Each row of a before or after table is a point. The points were changed in one or more steps. Then noise was added and the rows were shuffled. The steps act on columns, c1 being the first. What was done? A step turns or swaps two columns, mirrors them in a line or flattens them onto one, adds a multiple of one to another, or multiplies or shifts one. Angles are multiples of 10 degrees, from the lower column toward the higher: turns from -170 to 170, lines from 10 to 170 but not 90. Use the fewest steps. Two steps may share a column if one is a turn and the other turns, adds or multiplies; they go together, in the order done. Otherwise the lowest column goes first.

Before:
[[ 0.23  0.39]
 [-0.29  0.32]
 [-0.03 -0.37]
 [ 0.02  0.43]
 [ 0.23  0.58]
 [ 0.30  0.33]
 [-0.47  0.57]
 [ 0.21 -0.35]
 [-0.43  0.01]
 [ 0.20  0.48]
 [-0.13 -0.21]
 [ 0.27  0.04]
 [ 0.14 -0.44]
 [ 0.22  0.34]]
After:
[[-0.40 -0.01]
 [-0.26  0.44]
 [-0.07  0.35]
 [-0.05  0.42]
 [-0.69 -0.01]
 [ 0.38 -0.09]
 [-0.33  0.53]
 [ 0.22 -0.23]
 [ 0.07 -0.23]
 [ 0.16  0.23]
 [-0.31  0.34]
 [-0.30 -0.35]
 [-0.14  0.41]
 [ 0.41 -0.14]]
Steps: turn c1 and c2 by 50 degrees

Before:
[[-0.04  0.18 -0.22  0.59]
 [-0.20  0.53 -0.30  0.37]
 [-0.49  0.26 -0.42 -0.03]
 [ 0.15 -0.10 -0.42  0.46]
 [ 0.24  0.08  0.17 -0.28]
 [-0.08  0.25 -0.08  0.55]
 [ 0.07  0.36  0.28  0.62]
 [-0.31  0.40 -0.11  0.05]
 [ 0.52 -0.18  0.25 -0.34]
 [ 0.16 -0.20  0.50 -0.18]
 [ 0.06  0.09  0.02  0.43]
 [ 0.11 -0.40  0.81 -0.30]]
After (12 x 4):
[[ 0.29  0.54 -0.04  0.07]
 [-0.38 -0.41 -0.53 -0.61]
 [-0.33 -0.21 -0.31 -0.49]
 [ 0.01 -0.11  0.50  0.15]
 [ 0.11  0.17  0.12  0.29]
 [-0.56 -0.20  0.02 -0.63]
 [ 0.32  0.41 -0.21 -0.24]
 [-0.06  0.08 -0.04  0.13]
 [-0.28  0.09 -0.11 -0.58]
 [ 0.62  0.25  0.10 -0.34]
 [ 0.09  0.26 -0.08  0.25]
 [-0.16  0.36 -0.42  0.34]]
Steps: turn c1 and c3 by 160 degrees; add -0.5 times c2 to c3; shift c4 by -0.30

Before:
[[-0.27  0.00 -0.28 -0.56 -0.21 -0.43 -0.03  0.50]
 [ 0.17 -0.13 -0.11 -0.16 -0.02  0.05  0.69  0.48]
 [ 0.12  0.12 -0.94  0.09 -0.26  0.05 -0.04 -0.17]
 [ 0.20  0.45 -0.03 -0.42 -0.31  0.13 -0.30  0.28]
 [ 0.28 -0.32  0.19  0.27  0.45  0.18 -0.31 -0.49]
 [ 0.32  0.31  0.27  0.40 -0.41 -0.18  0.16  0.17]
 [-0.22 -0.08  0.13 -0.25  0.02 -0.08 -0.27  0.66]
 [-1.08  0.34  0.20  0.25 -0.11 -0.22  0.05  0.53]
 [ 0.13  0.23  0.07  0.31 -0.40  0.06 -0.14  0.16]
 [ 0.26 -0.54  0.07  0.15 -0.06  0.22  0.59  0.49]
 [ 0.02  0.09 -0.02 -0.29  0.00  0.07  0.35 -0.13]
 [ 0.25 -0.01  0.09  0.44 -0.23  0.08 -0.24 -0.44]
 [ 0.04  0.14  0.21 -0.17  0.36 -0.15  0.07  0.54]]
After:
[[-0.48  0.01  0.14 -0.43 -0.01 -0.48  0.00 -0.60]
 [ 0.25  0.38 -0.10  0.28  0.40 -0.16 -0.11 -0.08]
 [ 0.40  0.09 -0.30  0.29  0.34 -0.28  0.13 -0.08]
 [ 0.38  0.20  0.07  0.33  0.24  0.04 -0.27  0.43]
 [-0.08 -0.28  0.04 -0.25  0.03  0.09  0.31  0.11]
 [-0.33  0.22 -0.34 -0.16 -0.07 -0.03 -0.27 -0.63]
 [ 0.10 -0.82 -0.04 -0.19  0.03  0.02  0.66 -0.48]
 [ 0.37 -0.01 -0.06  0.17 -0.30  0.33 -0.33  0.52]
 [ 0.01  0.06 -0.42 -0.18 -0.40 -0.04  0.07 -0.40]
 [ 0.14  0.18  0.87  0.05  0.26 -0.04 -0.01 -0.17]
 [ 0.33 -1.08 -0.22  0.03  0.14  0.14  0.58 -0.47]
 [ 0.03  0.75 -0.10 -0.48  0.38  0.02 -0.33 -0.24]
 [-0.94  0.31 -0.38  0.66  0.05 -0.29  0.10 -0.40]]
Steps: turn c1 and c4 by -20 degrees; add -1 times c7 to c2; turn c3 and c8 by 160 degrees; mirror c5 and c6 in the line at 80 degrees
